Each row of a before or after table is a point. One or more steps were done to the points. Then noise was added and the rows were shuffled. The steps act on columns, c1 being the first. Name the steps. A step turns or swaps two columns, mirrors them in a line or flattens them onto one, adds a multiple of one to another, or multiplies or shifts one. Angles are multiples of 10 degrees, from the lower column toward the higher: turns from -170 to 170, lines from 10 to 170 but not 90. Use the fewest steps. Two steps may share a column if one is a turn and the other turns, adds or multiplies; they go together, in the order done. Otherwise the lowest column goes first.

Before:
[[ 0.05 -0.19]
 [ 0.07 -0.12]
 [ 0.03  0.06]
 [-0.03  0.11]
 [ 0.32  0.66]
 [ 0.23  0.31]
 [ 0.60  0.15]
 [ 0.10  0.03]]
After:
[[ 0.06  0.08]
 [ 0.69  0.17]
 [ 0.00 -0.13]
 [ 0.12  0.05]
 [ 0.45  0.31]
 [ 0.05  0.11]
 [ 0.78  0.65]
 [-0.09 -0.20]]
Steps: add 0.7 times c2 to c1

Before (13 x 4):
[[-0.40  0.03  0.32  0.70]
 [-0.62 -0.09  0.49  0.61]
 [-0.26 -0.02  0.79  0.53]
 [ 0.06 -0.27 -0.18  0.54]
 [-0.42 -0.03 -0.62 -0.08]
 [-0.34  0.13  0.28  0.49]
 [-0.31  0.24 -0.22 -0.30]
 [-0.08 -0.14 -0.51 -0.22]
 [-0.17  0.09  0.24  0.27]
 [ 0.06 -0.42 -0.32  0.24]
 [-0.49  0.26  0.03  0.34]
 [-0.17  0.04 -0.41 -0.38]
 [-0.49 -0.25 -0.12  0.05]]
After:
[[-0.17 -0.31  0.03 -0.26]
 [-0.04 -0.16 -0.02  0.23]
 [ 0.15 -0.59 -0.05  0.51]
 [ 0.13 -0.06  0.06 -0.15]
 [ 0.33 -0.37  0.00  0.10]
 [-0.16 -0.51 -0.09  0.35]
 [-0.08 -0.36 -0.06  0.44]
 [-0.03 -0.15  0.07 -0.31]
 [ 0.02 -0.43 -0.15  0.65]
 [ 0.41  0.14 -0.03  0.28]
 [ 0.06 -0.25 -0.03  0.36]
 [ 0.28  0.08 -0.09  0.58]
 [ 0.08 -0.36 -0.07  0.02]]
Steps: turn c1 and c2 by 100 degrees; flatten c3 and c4 onto the line at 100 degrees

Before (14 x 6):
[[ 0.10  0.28 -0.25 -0.24 -0.03  0.21]
 [-0.01  0.11  0.37 -0.34 -0.20 -0.22]
 [ 0.10  0.13  0.15  0.53  0.32  0.15]
 [ 0.10  0.30  0.30  0.33 -0.55 -0.16]
 [-0.48 -0.11  0.50 -0.42 -0.47 -0.26]
 [-0.23  0.16 -0.02 -0.08  0.22  0.30]
 [-0.21  0.13 -0.22 -0.39  0.17  0.15]
 [-0.27  0.39 -0.35 -0.13 -0.12 -0.36]
 [-0.05  0.75 -0.43 -0.17 -0.08  0.04]
 [ 0.09  0.17 -0.41 -0.38 -0.37  0.52]
 [-0.45  0.70  0.27  0.14 -0.01 -0.28]
 [ 0.42 -0.06  0.82  0.14  0.28 -0.25]
 [ 0.12  0.13  0.21  0.00  0.41 -0.47]
 [ 0.13  0.68  0.31 -0.14 -0.52  0.28]]
After:
[[-0.28  0.12 -0.25  0.14  0.25  0.41]
 [-0.26 -0.14 -0.50  0.45  0.18  0.50]
 [-0.03  0.21  0.08  0.12  0.11 -0.36]
 [-0.14  0.71 -0.66  0.04 -0.01 -0.06]
 [-0.17  0.75  0.17  0.13 -0.41 -0.08]
 [ 0.26  0.32 -0.60 -0.17 -0.08  0.34]
 [ 0.22  0.77 -0.08  0.06  0.20  0.35]
 [-0.23  0.33  0.00  0.11 -0.21 -0.21]
 [-0.01 -0.09 -0.07 -0.22  0.89  0.26]
 [-0.03  0.33  0.16  0.14 -0.32  0.32]
 [ 0.06  0.16  0.49 -0.04  0.42  0.34]
 [-0.27  0.18  0.14  0.26 -0.05 -0.30]
 [-0.36  0.21 -0.32  0.15 -0.53 -0.47]
 [ 0.39  0.13  0.16 -0.30  0.23 -0.23]]
Steps: multiply c1 by 0.4; turn c1 and c4 by -120 degrees; turn c3 and c5 by 60 degrees; turn c3 and c6 by 160 degrees

Before, 8 rows:
[[ 0.54 -0.29 -0.26 -0.69  0.55  0.44  0.18  0.28]
 [ 0.09  0.30 -0.13  0.31  0.53 -0.18  0.19  0.26]
 [-0.50  0.03 -0.09  0.00  0.17 -0.41 -0.25 -0.01]
 [-0.38  0.08  0.19 -0.22 -0.28  0.17 -0.33 -0.04]
 [ 0.19 -0.31  0.31  0.25  0.52 -0.20  0.24  0.23]
 [-0.37  0.30  0.19 -0.07  0.18 -0.38 -0.46  0.37]
 [ 0.21 -0.38 -0.15 -0.39 -0.24  0.22  0.52  0.47]
 [-0.25 -0.09 -0.21 -0.06 -0.41  0.04 -0.57  0.24]]
After (8 x 8):
[[-0.20  0.01  0.09  0.18 -0.45  0.04  0.61 -0.16]
 [-0.46 -0.37  0.05  0.06  0.17 -0.21  0.19 -0.13]
 [ 0.22 -0.02 -0.29  0.34 -0.23  0.46 -0.13  0.71]
 [-0.41  0.15 -0.26 -0.08 -0.27  0.01  0.20 -0.21]
 [ 0.19 -0.31  0.08 -0.38  0.56  0.16 -0.05  0.30]
 [ 0.06 -0.01  0.28 -0.04  0.52 -0.34  0.02  0.30]
 [-0.39 -0.20 -0.13 -0.14  0.14 -0.44  0.56 -0.04]
 [ 0.53  0.25 -0.45  0.57  0.60  0.48  0.06  0.36]]
Steps: turn c2 and c6 by -60 degrees; turn c3 and c4 by -120 degrees; mirror c7 and c8 in the line at 70 degrees

Before, 14 rows:
[[ 0.18  0.11  0.52 -0.21 -0.16  0.01  0.27 -0.02 -0.32]
 [ 0.22  0.05  0.46 -0.03  0.17 -0.10  0.19  0.08  0.01]
 [ 0.12 -0.46  0.44 -0.18  0.56  0.29 -0.25  0.28 -0.27]
 [ 0.14  0.35 -0.05 -0.17 -0.19  0.26 -0.12 -0.20  0.47]
 [-0.09 -0.58  0.38 -0.13  0.26  0.14 -0.26  0.71  0.48]
 [-0.43  0.30 -0.23  0.04 -0.18  0.21 -0.32 -0.22  0.02]
 [-0.06  0.31  0.38  0.04  0.09 -0.91  0.82  0.23 -0.31]
 [ 0.24  0.23  0.42 -0.21 -0.23 -0.13 -0.26 -0.19  0.11]
 [ 0.33 -0.22  0.60  0.07 -0.23 -0.01  0.32 -0.30 -0.15]
 [ 0.23  0.01  0.67  0.12 -0.10 -0.64 -0.41 -0.01  0.11]
 [-0.31  0.14  0.68  0.59 -0.09  0.25  0.19  0.20 -0.10]
 [-0.96 -0.09  0.05  0.04  0.67  0.26 -0.19 -0.27 -0.06]
 [ 0.26 -0.13  0.26  0.28 -0.25  0.27 -0.12 -0.28 -0.21]
 [ 0.19  0.32  0.35  0.64  0.06 -0.11 -0.42  0.08  0.15]]
After, 14 rows:
[[ 0.00 -0.05 -0.44 -0.08  0.15 -0.02  0.22  0.12  0.13]
 [ 0.08 -0.49 -0.36 -0.12  0.00  0.01 -0.35  1.00  0.50]
 [-0.07  0.33  0.08 -0.11 -0.38  0.16 -0.24 -0.05  0.31]
 [ 0.07 -0.47 -0.40 -0.20  0.62  0.14 -0.35  0.29  0.07]
 [-0.07  0.35  0.27  0.05 -0.16  0.01 -0.40 -0.23 -0.16]
 [-0.04  0.27 -0.37  0.66  0.03 -0.31 -0.36  0.22  0.14]
 [-0.04  0.15 -0.41 -0.17 -0.30 -0.25 -0.12 -0.19 -0.04]
 [-0.06  0.22 -0.72  0.59 -0.03  0.29  0.02  0.12 -0.15]
 [ 0.01 -0.04 -0.63  0.12 -0.10 -0.75 -0.05 -0.02  0.03]
 [-0.01  0.08 -0.56 -0.18 -0.03  0.11  0.22 -0.18 -0.33]
 [ 0.02 -0.16 -0.27  0.22 -0.08  0.23 -0.19 -0.44 -0.33]
 [-0.05  0.31 -0.41  0.04  0.25 -0.31  1.13  0.11 -0.25]
 [-0.01  0.09 -0.05  0.03  0.64  0.12 -0.32 -0.12  0.24]
 [ 0.06 -0.26 -0.61  0.04 -0.11  0.14  0.27 -0.43 -0.23]]
Steps: flatten c1 and c2 onto the line at 100 degrees; multiply c3 by -1; turn c5 and c9 by 30 degrees; add 0.5 times c9 to c8; turn c6 and c7 by -30 degrees

Before, 9 rows:
[[ 0.18 -0.48  0.09 -0.03 -0.43 -0.22 -0.11  0.14  0.69 -0.56 -0.17]
 [-0.05 -0.25  0.35 -0.01 -0.27  0.06  0.31  0.34  0.40 -0.09  0.45]
 [-0.01  0.26 -0.32 -0.05 -0.51  0.11  0.15 -0.04 -0.02 -0.22 -0.17]
 [ 0.42  0.35 -0.67  0.16 -0.04  0.12 -0.23 -0.39  0.24  0.09  0.04]
 [ 0.23  0.11 -0.13  0.23 -0.60  0.51 -0.18 -0.52 -0.12  0.22 -0.33]
 [-0.07  0.09 -0.23  0.06 -0.21  0.38 -0.19 -0.51 -0.14 -0.07  0.15]
 [ 0.02 -0.13  0.17 -0.19 -0.39 -0.34 -0.23  0.46  0.15 -0.25 -0.17]
 [ 0.04  0.29 -0.15 -0.15  0.00 -0.76  0.53 -0.22  0.14  0.23 -0.09]
 [ 0.47  0.23 -0.10 -0.10 -0.12 -0.40  0.60 -0.06 -0.30 -0.32  0.70]]
After, 9 rows:
[[ 0.43 -0.29 -0.14 -0.10 -0.07 -0.43  0.59 -0.07 -0.26 -0.30  0.71]
 [ 0.25  0.16 -0.23  0.27 -0.58  0.52 -0.18 -0.52 -0.11 -0.09 -0.37]
 [ 0.19 -0.70  0.14  0.00 -0.45 -0.15 -0.13  0.16  0.73  0.33 -0.19]
 [-0.01 -0.14 -0.50 -0.09 -0.50  0.10  0.13 -0.08 -0.03 -0.28 -0.21]
 [-0.11 -0.15  0.59 -0.03 -0.30  0.06  0.34  0.35  0.41  0.23  0.45]
 [ 0.07  0.28 -0.17 -0.19 -0.03 -0.72  0.52 -0.26  0.15 -0.28 -0.12]
 [ 0.08 -0.29  0.29 -0.16 -0.43 -0.33 -0.27  0.46  0.13  0.09 -0.14]
 [-0.09 -0.06 -0.40  0.05 -0.19  0.40 -0.18 -0.51 -0.10 -0.07  0.14]
 [ 0.39  0.13 -1.06  0.17 -0.06  0.13 -0.25 -0.41  0.27 -0.31  0.05]]
Steps: turn c2 and c10 by -80 degrees; multiply c3 by 1.6

Before (14 x 14):
[[-0.29  0.32 -0.27  0.00 -0.63 -0.50 -0.17 -0.35 -0.44  0.56  0.47  0.13
   0.34  0.34]
 [ 0.04 -0.21 -0.01 -0.24 -0.26  0.21  0.36  0.40  0.42  0.22 -0.10 -0.27
  -0.07  0.05]
 [-0.28  0.09 -0.08 -0.26 -0.50  0.16 -0.57  0.08 -0.06  0.66  0.42  0.09
  -0.44  0.05]
 [ 0.19 -0.18  0.22  0.50 -0.63 -0.45  0.30 -0.15  0.24  0.72  0.55  0.33
   0.48  0.47]
 [-0.11 -0.62  0.31 -0.24  0.16 -0.41  0.10 -0.02 -0.12  0.46  0.38 -0.35
   0.14 -0.24]
 [-0.20 -0.32  0.02 -0.25  0.16  0.34  0.26 -0.16  0.34  0.38  0.20 -0.43
  -0.43  0.45]
 [-0.23 -0.26  0.23 -0.21  0.05  0.32  0.06 -0.11 -0.04 -0.11 -0.18  0.43
  -0.10  0.29]
 [-0.48  0.24  0.06  0.12 -0.12  0.05 -0.17  0.40  0.13  0.34 -0.14  0.30
   0.34  0.60]
 [-0.18  0.03  0.42 -0.16 -0.30 -0.53 -0.37 -0.15 -0.08  0.49 -0.05 -0.40
  -0.09  0.04]
 [-0.15  0.24  0.44 -0.27 -0.06  0.29 -0.23  0.29  0.14  0.51 -0.33 -0.42
   0.49 -0.07]
 [-0.61 -0.27 -0.28 -0.20  0.17  0.20 -0.48 -0.43  0.44  0.22  0.00  0.32
  -0.36  0.25]
 [ 0.30  0.34  0.15  0.29 -0.04  0.10  0.16  0.38 -0.35  0.17 -0.25  0.35
  -0.05 -0.27]
 [-0.12  0.28  0.31  0.30 -0.09  0.19 -0.19  0.46  0.45 -0.21  0.37  0.21
   0.28 -0.04]
 [-0.23 -0.52  0.26  0.50 -0.14 -0.10  0.11 -0.13 -0.21  0.03  0.11  0.03
   0.18 -0.09]]
After (14 x 14):
[[-0.05 -0.19  0.00  0.13 -0.32 -0.09  0.35  0.41  0.45 -0.21 -0.38 -0.38
  -0.06  0.17]
 [-0.07  0.57  0.26 -0.09 -0.43  0.23  0.11 -0.13 -0.21  0.05  0.25 -0.01
   0.20 -0.07]
 [ 0.37  0.03  0.14 -0.41  0.19 -0.09  0.16  0.36 -0.34  0.49 -0.02  0.10
  -0.03  0.21]
 [-0.27 -0.44 -0.07 -0.14 -0.32  0.15 -0.55  0.06 -0.06  0.44  0.45 -0.51
  -0.44  0.14]
 [-0.13 -0.35  0.44  0.01  0.11  0.08 -0.24  0.28  0.16 -0.21 -0.44 -0.72
   0.50  0.30]
 [ 0.18  0.20  0.30  0.59 -0.27  0.33  0.09 -0.01 -0.12 -0.17  0.47 -0.62
   0.15 -0.32]
 [-0.09  0.23  0.22 -0.54 -0.59 -0.32  0.31 -0.14  0.24  0.72  0.39 -0.40
   0.48 -0.59]
 [-0.63  0.04 -0.27  0.37 -0.05  0.27 -0.48 -0.44  0.45  0.46 -0.29  0.02
  -0.37  0.11]
 [-0.29 -0.44 -0.27 -0.50 -0.28  0.13 -0.17 -0.37 -0.46  0.41  0.79 -0.41
   0.35 -0.58]
 [-0.08  0.06  0.30 -0.41  0.10  0.07 -0.18  0.47  0.46  0.13  0.06  0.34
   0.28  0.19]
 [-0.53  0.03  0.03  0.42 -0.10 -0.19  0.26 -0.17  0.33 -0.30 -0.04 -0.58
  -0.42  0.16]
 [-0.45 -0.02  0.23  0.32 -0.13 -0.08  0.07 -0.13 -0.01  0.45 -0.15  0.39
  -0.09  0.19]
 [-0.75 -0.08  0.06 -0.28  0.06 -0.01 -0.18  0.39  0.13  0.52 -0.24 -0.10
   0.32 -0.16]
 [-0.01 -0.26  0.40 -0.06 -0.22  0.22 -0.37 -0.15 -0.08 -0.21 -0.01 -0.68
  -0.11 -0.51]]
Steps: turn c6 and c14 by 110 degrees; turn c1 and c6 by -50 degrees; turn c2 and c5 by 40 degrees; turn c2 and c4 by -130 degrees; add -0.7 times c9 to c11; multiply c12 by 1.3; turn c10 and c12 by -60 degrees
